Each row is a point. The points of each table are mixes of a few directions, plus a little noise. Count the directions of each table, and those that both share. Where both have some left over, give the other angles between the two spaces (their principal angles), to ten degrees, smallest first.

First, 6 rows:
array([[-0.030, -0.012],
       [ 0.014,  0.006],
       [-0.052, -0.019],
       [ 0.024,  0.008],
       [ 0.064,  0.023],
       [-0.020, -0.007]])
Second:
array([[ 0.047, -0.055],
       [-0.012,  0.014],
       [ 0.004, -0.004],
       [-0.034,  0.040],
       [-0.005,  0.006]])
Directions: first 1, second 1, shared 0; angles 70

First, 7 rows:
array([[ 0.006, -0.110, -0.001,  0.005],
       [ 0.013, -0.019,  0.016, -0.006],
       [-0.003,  0.038, -0.026, -0.028],
       [-0.003,  0.046,  0.015,  0.014],
       [-0.022,  0.024, -0.016,  0.022],
       [-0.011,  0.018, -0.027, -0.010],
       [ 0.020,  0.002,  0.039,  0.002]])
Second:
array([[-0.002, -0.006,  0.019, -0.014],
       [-0.004, -0.013,  0.040, -0.031],
       [ 0.006,  0.024, -0.069,  0.052],
       [-0.003, -0.013,  0.039, -0.029],
       [-0.004, -0.015,  0.044, -0.034],
       [ 0.006,  0.026, -0.075,  0.057],
       [ 0.000, -0.002,  0.007, -0.005],
       [ 0.000,  0.002, -0.006,  0.005]])
Directions: first 3, second 1, shared 0; angles 40

First (9 x 6):
array([[-0.044, -0.023,  0.013, -0.035,  0.023, -0.018],
       [ 0.003,  0.001, -0.017, -0.015,  0.002, -0.033],
       [-0.031, -0.019,  0.042,  0.014,  0.008,  0.066],
       [ 0.052,  0.050, -0.007,  0.036, -0.037,  0.012],
       [-0.036, -0.005,  0.034, -0.010,  0.007,  0.023],
       [ 0.014, -0.009, -0.015,  0.010,  0.001,  0.001],
       [-0.011,  0.004,  0.012, -0.006,  0.001,  0.004],
       [ 0.060,  0.036, -0.018,  0.043, -0.033,  0.017],
       [-0.008, -0.034, -0.044, -0.040,  0.027, -0.071]])
Second, 9 rows:
array([[ 0.026,  0.015, -0.077,  0.049,  0.030,  0.087],
       [ 0.036,  0.006, -0.015, -0.002,  0.026,  0.010],
       [ 0.012,  0.005, -0.002, -0.006,  0.015, -0.001],
       [-0.038,  0.007,  0.009, -0.007, -0.004,  0.013],
       [-0.017, -0.006, -0.013,  0.028, -0.029, -0.080],
       [ 0.000,  0.012,  0.030, -0.041,  0.026,  0.030],
       [-0.024, -0.005,  0.026, -0.014, -0.020, -0.029],
       [ 0.015, -0.007,  0.029, -0.026,  0.003,  0.013],
       [-0.007, -0.028,  0.014,  0.016, -0.048, -0.041]])
Directions: first 3, second 4, shared 1; angles 30, 90

First, 10 rows:
array([[-0.024, -0.011, -0.030,  0.009, -0.026,  0.040, -0.021,  0.006],
       [-0.006, -0.004, -0.010,  0.000,  0.001,  0.013, -0.009,  0.006],
       [ 0.025,  0.022,  0.049,  0.010, -0.033, -0.063,  0.049, -0.042],
       [ 0.015,  0.006,  0.017, -0.007,  0.023, -0.023,  0.010,  0.001],
       [ 0.013, -0.003,  0.003, -0.020,  0.062, -0.006, -0.009,  0.025],
       [-0.011, -0.005, -0.014,  0.004, -0.012,  0.019, -0.011,  0.003],
       [-0.037, -0.024, -0.059,  0.000,  0.003,  0.076, -0.053,  0.035],
       [-0.007, -0.010, -0.019, -0.009,  0.030,  0.024, -0.022,  0.024],
       [-0.011,  0.002, -0.001,  0.018, -0.058,  0.004,  0.009, -0.024],
       [ 0.043,  0.026,  0.065, -0.004,  0.009, -0.085,  0.056, -0.033]])
Second:
array([[-0.050,  0.020, -0.033, -0.028, -0.009, -0.044, -0.013,  0.056],
       [ 0.091,  0.062,  0.013,  0.012,  0.032,  0.027, -0.018, -0.039],
       [ 0.022,  0.004, -0.030,  0.002,  0.008, -0.021,  0.019,  0.014],
       [-0.052,  0.004,  0.007,  0.017, -0.029,  0.010,  0.024, -0.004],
       [-0.015, -0.037,  0.021, -0.026, -0.032,  0.014,  0.010, -0.007],
       [-0.037, -0.014, -0.003,  0.010,  0.016, -0.019, -0.024,  0.018],
       [ 0.039, -0.041,  0.028,  0.015,  0.011,  0.030,  0.002, -0.040]])
Directions: first 2, second 5, shared 0; angles 40, 70
